Each row is a point. Any point is a mix of the corners, with weights that add up to 1. It lies inside the corners' shape when no weight is negative. Say inside or outside, and name the corners with a negative weight.

Corners:
(1): -12,63
(2): 35,-31
(3): 3,-33
Points:
-10,56 => inside
-13,27 => outside (2)
6,-29 => inside
-10,55 => inside
2,-22 => inside

Corners:
(1): 5,64,-80,1
(2): 9,-26,-30,43
(3): 36,-6,-11,-23
(4): 19,16,62,-15
(5): -71,-53,33,-7
Points:
39,-3,-69,25 => outside (4, 5)
18,13,4,-11 => inside
10,-13,0,-16 => inside
10,-9,45,-10 => outside (1)
32,36,-16,-5 => outside (5)
32,18,-10,1 => outside (5)

Corners:
(1): 3,-16,-19,-22,0,-4,44,-12
(2): 9,20,35,-10,-25,-26,-60,11
(3): -1,-78,-59,48,0,-41,22,-26
(4): 65,-24,23,49,-10,-10,-13,27
(5): -8,-30,2,-43,-36,46,-42,-23
(6): 33,66,-9,52,-79,31,-61,15
(7): 13,-48,-44,-83,4,-28,4,30
(8): 8,11,-41,20,13,-3,-51,-10
(9): 89,3,-5,-15,-29,-65,47,-36
Points:
15,-9,-2,-17,-34,14,-28,-13 => inside
28,-16,-9,24,-19,-19,-31,4 => outside (1)
-3,0,-14,41,-41,46,-47,-1 => outside (2, 7, 9)
22,2,-6,14,-22,3,-22,-6 => outside (7)
17,-22,-10,32,2,-52,9,-14 => outside (5, 6, 7)
45,9,14,-22,-47,-10,-28,1 => outside (1, 3, 8)
12,-10,-34,1,-13,-39,2,-11 => outside (4, 5)
54,-4,3,-22,6,-49,11,15 => outside (3, 5, 6)
-26,-74,-51,-16,25,-38,1,-17 => outside (4, 6, 9)

Corners:
(1): -16,-9,-24,26,-27,66,24,2,-84
(2): -9,-32,39,-2,-20,-47,-15,85,-20
(3): 8,-53,1,-26,-54,-11,-49,-30,39
(4): 11,2,-21,-8,-30,2,45,-6,3
(5): 48,-35,-12,12,18,-7,-1,-44,18
(6): 3,76,-25,-113,22,75,-61,3,3
(7): -27,42,31,-11,35,-76,-25,-32,-5
(8): -86,-8,-40,27,9,-82,27,54,23
(9): 19,15,-9,-58,10,-25,-45,-32,-50
(10): -45,-35,-27,-18,2,-2,59,-40,22
Points:
-35,2,-24,-37,-15,-1,1,-22,5 => outside (2, 5)
-20,-2,-27,-35,-4,9,1,8,4 => outside (7)
-5,-11,-13,-21,4,-17,17,12,5 => outside (1, 3, 7)
-15,-10,-12,-1,-6,-5,14,4,6 => outside (9)
-5,33,-8,-53,24,-22,-20,6,-12 => outside (1, 3)
-8,0,5,-25,10,20,-14,-29,2 => outside (4, 8, 9)
1,-25,-43,12,-7,34,23,-26,19 => outside (2, 7, 9)

Corners:
(1): 21,-5,-9,-23,21,-27,52,48,-17,-64,-40,59
(2): -48,12,56,50,-24,-3,-31,-12,18,37,73,9
(3): -51,28,49,4,-7,-17,-36,-10,63,73,34,25
(4): 47,-25,25,9,10,11,59,-28,-24,0,-32,65
(5): 35,-14,-43,52,34,36,-20,-46,20,-2,-16,26
(6): -39,-36,41,-60,24,5,0,28,16,-36,-45,-14
(7): -55,0,28,-21,-83,-32,-40,-13,48,19,38,-34
(8): 63,35,-9,29,-3,31,-41,-30,-11,6,11,40
(9): 23,18,3,67,-40,52,-59,-29,54,27,7,60
(10): -11,-40,15,-58,22,-10,27,43,13,-24,24,11
(11): 16,41,-50,38,-36,58,-19,-30,-7,52,-3,22
(12): 3,-12,58,-49,2,-58,4,53,-2,-6,-14,-55
(13): -47,-38,21,-8,-29,-22,-81,-2,18,61,10,35
Points:
-33,-1,25,-4,-42,-13,-28,-8,32,16,24,-7 => inside
-8,-9,25,2,-7,0,-29,-9,21,14,15,8 => outside (1, 11)
-11,-17,28,-12,-8,-13,-18,4,19,4,7,17 => outside (11)
6,-18,15,-7,7,7,-9,13,1,-11,-15,21 => outside (3, 7)
0,-3,20,-13,-9,21,-1,3,4,-1,0,-1 => outside (1, 3, 5, 13)

Corners:
(1): 4,54,52,-21,5,-60,-36,67,-17,-29,37,38,2,76,-10,47,63,-16
(2): 4,15,34,68,48,-7,9,2,-3,-5,21,-10,-43,20,-36,18,30,-21
(3): -17,13,4,20,2,-41,-49,19,22,-14,13,-15,-57,28,27,-38,42,-6
(4): 24,10,3,-16,-3,-53,45,28,-14,31,17,0,-22,40,33,81,41,-11
(5): -15,-19,9,-58,11,43,-17,-17,12,81,-41,46,49,5,-15,-32,-12,-37
(6): -13,1,-8,22,22,-32,-49,12,111,5,36,-27,17,20,-20,-15,6,-21
(7): 12,0,-3,-20,48,-7,5,15,18,-33,40,-7,-16,50,-17,2,72,42
(8): 17,10,13,6,-28,32,26,-22,-42,37,-25,66,57,-13,54,22,-23,2
(9): 4,-1,-42,16,16,-32,1,86,39,-51,26,-20,-16,21,-21,-19,4,-41
(10): 16,23,33,23,-49,-24,29,52,-51,-8,-8,-34,-9,6,7,44,73,54
(11): 3,-19,36,6,24,24,8,24,-28,-25,-19,-2,-21,57,40,102,27,23
(12): -67,40,-12,32,30,-17,-38,14,26,16,54,-55,27,15,0,-46,-42,-47
(13): -24,54,-35,-18,84,-21,-77,22,47,1,20,-30,-29,-25,-45,-7,-30,-42
(14): -7,-26,61,-51,-15,-3,65,-24,-36,12,-64,42,52,-56,32,44,10,-3
(15): 6,-16,-18,33,-1,-46,-53,-31,4,-13,23,-18,20,50,-25,33,32,-30
(16): -57,72,-50,16,13,6,-5,-2,58,-26,65,-22,-21,26,-53,-7,26,-42
(17): 32,7,50,-34,-12,19,51,-44,-6,27,-61,1,54,14,21,-8,-88,-24
(18): 52,-16,53,-47,-77,35,48,-52,-52,30,11,11,-21,-34,71,66,-23,-20
(19): 39,40,15,-56,39,54,-7,-3,24,39,-28,6,80,0,59,-16,24,-63
Points:
-19,26,23,-17,42,-5,-9,17,23,12,-8,-13,7,25,-10,6,23,-3 => outside (8, 9, 15, 18)
7,13,11,-1,47,-28,-22,31,21,3,-3,-23,-1,41,-12,5,4,-21 => outside (8, 14, 16, 18)
-6,15,14,-4,4,-19,-1,11,2,3,8,-1,0,17,10,15,18,-16 => inside
6,20,3,1,19,-10,-18,15,13,6,12,-16,6,26,4,3,1,-20 => outside (14, 16)
-10,7,-15,1,7,20,-11,-31,17,23,10,23,27,-19,16,-18,-20,-36 => outside (1, 4, 10, 11, 17)
-5,18,3,3,9,-8,-9,12,10,1,10,-8,0,13,2,14,9,-23 => outside (7)
-7,21,8,-6,14,-12,-4,19,-3,-1,11,-16,-9,15,-4,11,16,-20 => outside (6, 8)

Corners:
(1): -28,-52,-17,-56,12,5,-58,29,-8,15,-12,4,53,-77,20,-20,7,48,-31,43
(2): -33,34,-3,-21,35,41,52,-23,3,-15,-44,-1,-42,-39,4,1,-3,37,71,47
(3): 36,31,-65,6,14,-21,-10,-55,-33,-30,19,31,-4,15,-45,9,-42,7,-11,29
(4): 6,2,23,36,-22,-3,30,-15,-29,-26,-74,-12,-24,-5,-20,21,-10,36,15,-4
(5): -65,26,-3,1,16,-8,-7,19,59,-86,-1,14,-11,25,-36,0,-32,24,-52,-52
(6): 83,13,-7,-30,24,4,6,-9,-69,-3,9,-12,2,25,-27,-47,-4,1,-46,91
(7): -50,27,-8,-1,-34,-34,23,40,0,17,38,-32,-5,-2,11,37,-16,6,21,-16
(8): 47,-3,-10,-54,9,-24,63,50,-22,-6,71,49,22,29,-15,-25,-2,-13,-40,-62
(9): 48,47,8,60,33,7,27,-19,2,-34,64,31,-30,-15,13,2,-16,22,34,8
(10): 7,35,-21,-20,22,29,-30,8,74,-36,-9,21,-54,-57,-23,8,-41,21,1,-29
(11): 18,17,8,-36,-23,70,30,-72,-20,58,23,-20,27,41,-36,-1,-34,43,-16,64
(12): -59,-34,-62,6,-29,-14,-56,41,3,-7,-25,23,-17,10,7,27,36,10,46,-25
(13): -20,-14,-14,32,-33,-46,-48,54,-105,-10,-68,57,-68,21,-66,17,31,-10,-3,-28
(14): -10,20,-70,4,78,16,-28,-39,87,10,10,0,42,-4,-24,-36,-63,-48,-56,-40
(15): -7,22,-22,7,-42,-14,21,-14,-30,8,-4,50,-46,74,-52,-46,-46,15,-20,-27
(16): 7,74,-35,-16,-30,40,-20,-32,-35,32,20,16,37,66,-14,-12,-17,69,-21,-8
(17): 26,-15,40,-64,6,-20,56,13,-11,-7,35,29,-33,-21,39,8,34,59,-22,50
(18): 35,27,15,-33,-55,5,-12,28,-94,17,-9,36,41,9,23,37,37,-32,26,69
(19): 16,9,24,-60,-4,-8,-33,-6,25,-55,31,6,-12,-51,3,-27,2,37,0,-87
(20): 84,78,59,-16,18,-46,38,-16,28,11,39,-48,3,47,-95,-6,-28,-18,-37,54
(21): 9,9,-23,45,-71,6,67,-19,-33,-5,0,4,-3,42,-40,0,18,-30,-52,53
Points:
-3,16,-11,-4,-7,-1,7,-6,-8,-10,0,18,-12,4,-19,6,-9,16,-2,0 => outside (6)
-3,13,-5,-11,-3,4,-1,4,-3,-7,-2,9,-9,5,-17,-5,-6,14,-9,-4 => outside (3)
18,16,-5,-10,-2,-1,5,-12,-11,-16,-2,16,-11,9,-25,-9,-11,17,-14,5 => outside (7)
2,12,-15,-11,-5,-2,11,-7,1,-9,1,5,-9,7,-28,-7,-11,16,-23,7 => outside (9, 18)
-1,7,-11,-30,-24,7,-3,9,-34,-7,-3,19,-4,0,-5,0,3,30,-4,5 => outside (9, 14, 20)
16,14,-6,-8,-3,-4,2,13,-21,-4,6,18,-8,-3,-5,-7,3,11,1,10 => outside (3, 5, 11)
38,44,9,-2,1,-4,19,-7,-22,-33,6,25,-30,10,-29,-7,-10,22,-8,4 => outside (1, 7, 11, 12, 14)

Corners:
(1): -18,-18,86,-2,-21,-14,18,-6,38,16,36,45,-10,-71,20,-19,-39,-7,23,-6
(2): -33,5,13,24,-7,15,8,2,31,30,6,6,24,-6,36,-87,-13,-44,48,87
(3): 6,73,-20,-57,-55,-53,44,25,-25,-19,-48,-7,-59,12,2,51,30,-17,-26,16
(4): -7,36,24,-4,-33,10,56,20,-8,-74,-35,-24,-69,-17,-14,72,-15,21,-40,16
(5): -53,-24,1,-21,-16,-18,44,3,14,-15,26,35,64,9,-17,-50,37,-7,33,2
(6): -35,-19,26,29,-29,-29,33,-12,8,27,21,-44,-30,11,21,-36,18,-8,34,-35
(7): 75,-7,-20,-56,-21,-17,-9,-74,6,-36,-10,-60,37,22,-28,2,42,29,-27,-9
(8): -63,15,5,-25,-35,-26,-27,31,44,-8,25,15,-20,-13,22,-92,19,-41,70,22
(9): 25,6,-28,-72,10,16,20,3,10,5,-13,-40,-81,-44,-15,131,-24,-9,-50,-2
(10): -55,39,14,29,4,-55,-10,38,46,8,-21,7,-29,8,-51,-68,-16,18,0,11
(11): -29,13,-37,30,-46,9,-7,-6,31,54,-10,33,24,-34,-33,-44,16,-9,36,6
(12): -45,-52,26,5,-70,-13,-31,-13,17,25,-2,4,35,9,26,-34,-47,-4,35,-2
(13): 84,18,-1,-31,14,10,-18,7,14,-17,-36,-4,24,40,-17,52,27,11,-4,-13
(14): -60,14,29,20,-35,20,-21,39,19,31,56,8,33,-5,10,-58,20,-13,-26,-16
(15): 79,43,-41,21,-30,4,5,-22,-7,-33,63,-17,63,33,-19,66,-25,13,-13,-32
(16): 67,7,-26,-57,36,-3,55,12,8,-67,-59,-22,-56,-31,21,22,-36,0,-59,-65
(17): -65,29,-17,26,-16,-18,-77,-3,48,-11,6,-19,4,-1,59,-42,24,-34,4,15
(18): 9,-48,-13,0,-22,-17,-32,44,45,33,29,32,27,25,5,-39,40,-4,18,48
(19): 71,-9,20,-2,17,25,-14,6,-47,-43,3,-31,45,2,-34,62,16,-64,-36,-41
(20): 46,27,-51,-24,35,-15,-6,-14,-47,-61,30,-27,-8,-18,-34,52,-8,46,7,-26
(21): 25,-16,-34,-27,-3,35,-5,-45,-5,-22,-25,12,-28,38,-36,25,-34,8,-9,-4
Points:
11,17,3,-14,-17,-7,10,7,-3,-22,-8,-9,-10,-3,-8,23,4,-9,-10,-3 => inside
-21,12,11,-2,-16,-16,16,20,12,-5,15,3,-14,-23,-6,-11,-7,-4,8,-1 => outside (7, 13, 17, 21)
-10,19,10,-9,-4,-7,9,15,2,-35,4,7,0,-5,1,-7,-14,-9,0,-7 => outside (6, 7, 9, 11, 18)
8,12,2,10,-19,-2,-6,-2,6,-8,5,-8,10,3,-4,-4,-2,-2,-5,-6 => outside (5, 8, 9)

Corners:
(1): -46,-32,64,-5,41,-7,-20,-10,17,-53,3,14,-34,6,20,1,-37,15,58,-3
(2): -42,31,11,14,1,5,35,37,-49,-34,0,-31,55,-27,-54,70,6,17,-46,57
(3): 39,-63,29,10,4,7,-68,15,3,-62,4,44,12,39,20,-27,-59,13,46,44
(4): -14,-12,-20,57,30,-9,31,26,3,-30,19,-70,-40,-64,-64,45,12,17,-25,-37
(5): -52,20,45,22,-10,-1,44,-60,10,10,-23,-21,-10,-28,18,-26,12,-60,-41,-101
(6): -26,23,-4,-17,-6,4,-12,-105,-9,-27,13,-13,-2,-2,38,44,-50,-46,-62,-81
(7): -82,50,-51,0,-61,-15,49,51,-66,19,6,-71,21,-82,-30,48,29,65,0,-47
(8): -50,46,53,-25,16,39,0,-31,-12,8,44,-30,-6,1,-21,-16,-43,-68,-41,-96
(9): -12,-16,6,28,32,1,22,21,-49,19,-21,-11,-33,21,6,2,18,43,17,-41
(10): -8,10,9,11,7,45,49,17,-48,-15,35,-8,20,-98,-31,62,2,14,-32,-28
(11): -8,-69,33,24,-7,-22,-47,-17,16,15,46,10,41,31,31,46,11,17,39,-6
(12): -17,-32,6,15,-60,32,27,61,-41,-19,-5,-63,-9,-46,-24,101,0,19,-4,11
(13): -2,-63,35,-1,21,18,-87,21,1,-66,-33,38,10,13,12,-8,24,-11,43,-24
(14): -27,15,-10,38,-34,20,-26,-12,-69,14,58,-52,-14,-55,-2,29,41,4,12,8
(15): -26,-1,-55,-20,-19,29,45,-17,-14,12,9,-62,65,-22,-6,65,10,6,8,-9
(16): -11,-41,5,1,-37,4,-43,-20,21,-33,4,87,-21,60,-32,9,12,5,50,0
(17): 12,-2,85,-53,14,-13,18,-83,-36,-16,13,-46,-36,-5,-14,-25,-21,-49,-27,-82
(18): -4,26,-8,30,-54,54,5,-12,-5,-31,3,-40,15,-41,-56,59,10,81,-17,18
(19): -33,-116,17,-15,-9,18,-91,18,24,-6,-9,49,-22,15,2,-29,-12,47,12,20
(20): 29,-7,21,-34,20,-16,-29,28,68,12,22,9,-11,-8,43,-5,10,-16,-1,-20
(21): 43,-32,51,27,30,-24,-60,3,-35,-3,-30,28,-46,-26,-30,10,-44,2,49,13
Points:
-18,-23,13,-3,2,0,-25,-17,-21,-19,23,3,5,-11,-10,17,-10,1,12,-18 => outside (5, 9, 12, 18, 20)
-16,-11,16,3,-2,5,1,6,-17,-10,3,-18,-9,-18,-6,24,0,11,4,-24 => inside
-10,-21,22,9,-21,19,0,-31,-24,-19,6,3,3,-7,-11,37,-12,21,3,4 => outside (4, 7, 8, 13, 20)
-23,-9,28,-11,-4,0,-12,-13,-8,-2,8,-5,-1,4,9,2,-17,-13,1,-26 => outside (4, 10, 13, 18)
-15,-24,17,7,-2,9,-13,8,-16,-16,0,-7,-4,-10,-10,22,-8,16,6,-3 => inside
-19,-4,5,6,-5,14,-4,-5,-7,-18,3,-7,-4,-19,-10,22,-5,0,-4,-24 => outside (11, 17)
-17,-2,18,5,2,6,-7,-12,-20,-12,15,-8,-3,-23,-7,17,-4,3,-8,-29 => outside (12, 15)
-23,-19,35,0,14,-1,-8,-12,-3,-28,7,-6,-19,-8,-4,12,-15,4,18,-20 => inside

Corners:
(1): 1,-57,0,10,37,-4,-16,-57,36,-64,-47,-23,8,12,21,-38,58,-26,10,-64
(2): 9,5,48,-43,53,-33,9,-40,73,30,29,-5,60,41,-14,51,0,-61,28,6
(3): 17,-45,19,-31,-5,-22,43,-14,-4,24,17,-51,39,54,-13,46,-44,-64,-6,14
(4): -10,9,-28,32,-46,46,-14,-1,18,20,1,32,11,-21,-36,-5,-31,-7,-26,36
(5): -11,57,0,22,-48,13,-13,12,8,27,6,-14,-36,-36,8,38,-67,24,-73,33
(6): -11,24,-29,56,30,-17,44,2,-14,1,-44,55,-55,-44,-73,-23,-32,14,-29,11
(7): -16,-35,3,-39,41,-30,-41,-30,56,-47,2,16,74,36,93,13,12,-60,58,-17
(8): -5,-16,-27,-31,36,1,-63,14,0,-69,-54,-24,39,21,34,-37,59,-33,-26,-52
(9): 9,-2,-9,18,-24,0,-58,-3,93,-25,-16,-1,8,27,11,-31,67,11,27,16
(10): 47,-28,24,-45,27,-17,31,-26,23,-26,-56,-31,41,7,41,8,43,-28,70,4
(11): -4,-12,5,11,-29,-11,15,-10,31,6,-12,49,22,-15,-64,-47,-26,74,-67,-6
(12): -18,20,-2,61,-16,21,0,11,1,1,-25,33,-16,-13,-8,5,-18,46,-81,34
(13): -12,25,-14,-50,-23,55,21,2,-35,1,68,5,-48,14,62,41,44,-103,30,4
(14): -9,17,-7,-7,-15,3,-39,42,49,-29,-44,19,24,20,-39,49,10,28,48,-20
(15): -32,55,-67,44,-23,42,25,-3,24,6,27,-14,-5,5,-27,26,-34,48,-73,38
(16): -1,-11,36,27,-19,-46,42,3,39,-1,-46,7,39,-22,35,-38,42,-14,35,-48
(17): -31,29,-30,47,-33,66,10,55,-4,37,-13,24,-12,9,-6,-18,-102,41,-33,16
(18): -3,-38,-45,-8,43,-38,-14,-30,35,24,-13,16,33,25,47,25,90,-1,36,-61
(19): 53,57,-57,-25,-49,74,12,4,37,-4,49,-25,-22,49,63,52,25,-49,-31,-4
(20): 37,-6,-13,18,36,-18,-19,-16,-5,-36,-27,2,55,11,53,-15,47,16,56,-53
(21): 13,1,-21,30,-6,43,-23,64,6,-21,22,-15,-5,-35,50,32,8,-9,-1,9
Points:
-1,5,-11,-10,-2,12,6,-2,8,-5,7,3,-1,7,25,15,19,-32,8,-5 => inside
2,10,-18,-3,-15,12,4,-12,10,-9,6,1,-8,12,35,23,31,-28,14,-3 => outside (2, 8, 11, 17, 21)
-18,-14,-15,21,3,-3,10,1,20,-6,-21,28,8,-1,-4,-8,-8,6,7,1 => outside (2, 5, 8, 19, 20)
2,6,6,-9,13,-3,4,-12,32,5,6,4,19,14,1,19,5,-24,2,0 => inside
0,4,-10,16,-13,15,-4,9,17,-2,-3,7,7,-5,2,7,-7,3,-19,7 => inside
0,9,-15,-6,-15,20,-7,4,19,-4,14,-4,6,12,28,18,11,-23,0,-9 => outside (6, 10, 12)

Corners:
(1): 28,33,34,-43,5,-6,-5,-14,6,-35,-3,8,-67,-54,68,-14,-40,-15,-3,-41
(2): -25,38,-1,24,17,-45,-15,-7,11,18,-3,16,-33,-5,27,-20,-20,32,-64,-50
(3): 13,19,19,6,-68,-26,4,32,58,55,39,-79,0,-11,-40,-7,23,2,31,21
(4): -13,28,8,-29,19,-45,-36,-2,3,39,1,48,-4,-21,-21,30,-14,24,-91,58
(5): -7,-30,29,-84,4,26,2,-23,34,9,50,56,5,8,-37,20,-30,-50,-30,-51
(6): -33,4,-9,-58,-23,29,-27,53,-6,20,-2,-4,-37,-6,-24,8,-47,-32,20,1
(7): -43,-71,-15,-5,45,-26,-22,-21,18,53,35,15,-25,-61,-34,66,-11,75,-18,23
(8): -9,-21,-20,17,-23,-47,38,10,14,38,69,42,-9,-22,-14,-35,-39,36,-8,7
(9): 30,39,37,48,-16,-79,11,-31,78,112,50,-18,-65,-33,45,-82,-35,-38,47,-26
(10): -73,34,-3,17,7,-36,4,-39,-4,-12,20,40,-16,-35,30,62,9,53,-53,18
(11): 0,-19,-22,19,13,-41,-24,-13,18,34,56,-54,-21,23,6,45,5,-42,9,42
(12): -60,-34,23,13,15,9,16,50,22,-46,47,-36,-32,-2,-52,-5,37,9,20,42
(13): -47,-12,-18,25,-29,29,21,-11,-20,-19,58,55,41,-9,-70,39,-25,65,-2,39
(14): -10,-28,36,6,-17,-3,24,29,-28,-10,-12,30,-76,26,33,-6,-29,-21,9,-46
(15): 6,8,16,-31,-35,-51,-54,-6,25,-15,61,-32,-57,-22,10,12,-37,-47,10,-30
(16): -2,-8,-3,-23,10,30,14,43,-2,-51,-7,-24,-9,-47,-47,17,9,-107,-9,42
(17): -38,0,-45,7,19,-28,-61,-10,-18,-26,-14,44,37,-13,38,5,84,28,-60,41
(18): -10,-7,-17,-17,-48,60,15,-15,21,-59,-25,-20,-41,14,-37,-3,13,-55,-25,18
(19): -12,70,12,-74,13,-31,-24,-9,29,7,-10,20,-72,-4,-12,-2,17,-33,-14,-33
(20): 1,10,-17,18,-38,22,12,-21,-60,4,54,-18,-18,-4,4,-22,-2,-23,-14,4
(21): 46,-11,-72,118,-92,102,8,24,13,93,40,17,-48,-21,-23,-33,7,43,10,76
Points:
-5,8,8,-7,-8,-12,0,2,15,11,22,0,-36,-22,-2,-1,-17,-11,-7,-2 => outside (17)
-9,1,-6,0,-15,-8,-15,2,9,2,27,3,-22,-19,-6,5,-3,-10,-10,12 => inside
-6,-3,4,-1,-19,2,4,6,12,17,32,-5,-39,-12,-10,4,-18,-15,8,10 => outside (2, 17)
-18,18,28,-29,5,-29,3,13,9,-12,20,-5,-42,-33,-7,3,-25,-18,-1,-15 => outside (5, 11, 17, 18, 21)
-10,2,-2,1,-7,-8,-12,-1,11,16,22,-8,-30,-10,-3,10,-4,-11,-9,10 => outside (8)
-8,13,-2,-13,-18,0,6,1,14,7,10,22,-17,-10,-7,8,-5,-19,-13,16 => outside (2, 7, 12, 15, 20)
-18,0,-1,-9,-10,-2,-5,11,4,3,21,10,-25,-14,-7,2,-13,0,-6,6 => inside

Corners:
(1): 56,-30,-37,-43,-2,-10,-26,-12,11,-16,-23,-52,-34,52,33,11,-7,33,-101,-14
(2): 41,-20,-23,16,-18,-82,-27,81,-45,16,-24,27,-64,-11,-20,15,27,-13,-3,-26
(3): -25,-43,24,10,-40,8,-1,26,-29,34,38,67,44,-38,7,16,3,8,-23,8
(4): 62,10,-42,-44,-7,-13,-32,71,-70,40,2,0,-73,-5,3,43,40,-11,1,-52
(5): -46,-57,48,51,-55,11,23,39,-14,40,44,59,-20,0,47,28,-42,-70,27,-14
(6): -41,-19,-40,-39,-13,13,20,-60,1,-18,7,-92,-24,42,-34,-68,-35,33,0,47
(7): 1,15,70,-23,49,-8,60,-49,32,-46,19,45,48,36,-43,-3,24,62,1,-17
(8): 40,-35,-5,20,0,-36,-27,56,-32,51,34,26,-4,20,28,19,-7,-47,49,30
(9): -34,-28,-21,8,25,-32,-40,-1,-62,24,-4,-31,-45,16,-20,-22,-1,0,-23,-14
(10): 7,-17,-20,39,-30,-4,-13,-43,-4,-13,20,-44,6,9,-15,-35,-27,-25,-42,-6
(11): 16,-12,73,-8,-18,51,-2,-68,-5,4,-25,4,36,12,-11,-67,-47,20,-17,38
(12): -33,-18,76,7,-2,8,25,46,6,22,13,11,30,-49,48,61,-67,14,-63,17
(13): 39,2,-30,43,-8,-1,-25,51,-65,78,-29,-3,-67,13,-11,1,34,-28,-42,2
(14): 4,-9,-8,6,35,9,59,-49,-53,-51,17,37,22,17,-10,-55,-12,17,12,40
(15): 35,-22,-2,25,1,-10,3,58,-40,67,1,9,-13,-31,32,39,46,-3,43,-22
(16): 47,-1,-17,-17,-21,-23,-30,-12,-51,-43,-51,-68,9,58,-10,7,32,-14,-51,14
(17): -16,23,-7,4,-21,45,-46,-41,-31,-28,14,-2,3,36,3,-43,-47,40,4,38
(18): 17,-56,19,36,41,51,11,-35,18,-34,-12,-10,33,50,-37,27,-50,17,48,41
(19): 12,-41,-52,-22,-32,38,-42,10,-49,-21,6,-141,-27,95,6,-77,-9,55,-62,8
(20): 33,-5,-90,-6,36,-19,-67,85,-31,3,-50,-61,-38,4,1,4,39,-94,-29,-41
(21): -9,-33,77,4,-9,16,27,4,16,-37,33,40,-9,-19,5,18,24,13,-43,18
Points:
9,-28,12,6,-4,9,2,4,-20,6,2,3,-8,23,3,7,-10,9,-11,11 => outside (10, 20)
11,-1,37,-6,2,27,7,-28,10,-10,-15,-14,14,10,-2,1,-19,7,-29,6 => outside (2, 3, 8, 9, 14, 19)
1,-17,6,2,-1,12,0,-12,-14,-7,4,-8,-1,23,-9,-10,-14,11,-3,13 => inside
8,-19,1,-4,-9,15,-10,-5,-24,-5,1,-25,4,16,9,-10,-15,-1,-21,13 => outside (2, 7, 13)
0,-2,3,8,8,-5,5,-6,-22,-17,-13,-5,-19,7,-24,-10,-11,-13,-13,3 => outside (1, 3, 8, 15, 19)
8,-17,-23,-8,-8,-17,-11,9,-36,0,12,-16,-10,19,12,-11,-5,-2,-15,-4 => outside (11, 13, 18, 21)
-5,-22,-4,-4,-9,27,-24,-17,-16,-2,-9,-52,5,57,-3,-28,-31,11,-34,29 => outside (2, 4, 10, 14, 15, 21)
42,-23,-33,14,-4,16,-35,8,-45,7,-9,-42,-28,38,14,-14,11,-18,-6,0 => outside (2, 3, 6, 7, 12)
18,-30,-5,-1,-5,6,-5,15,-24,-3,2,-7,-4,17,11,3,-9,-1,2,14 => outside (7, 9, 10, 13)
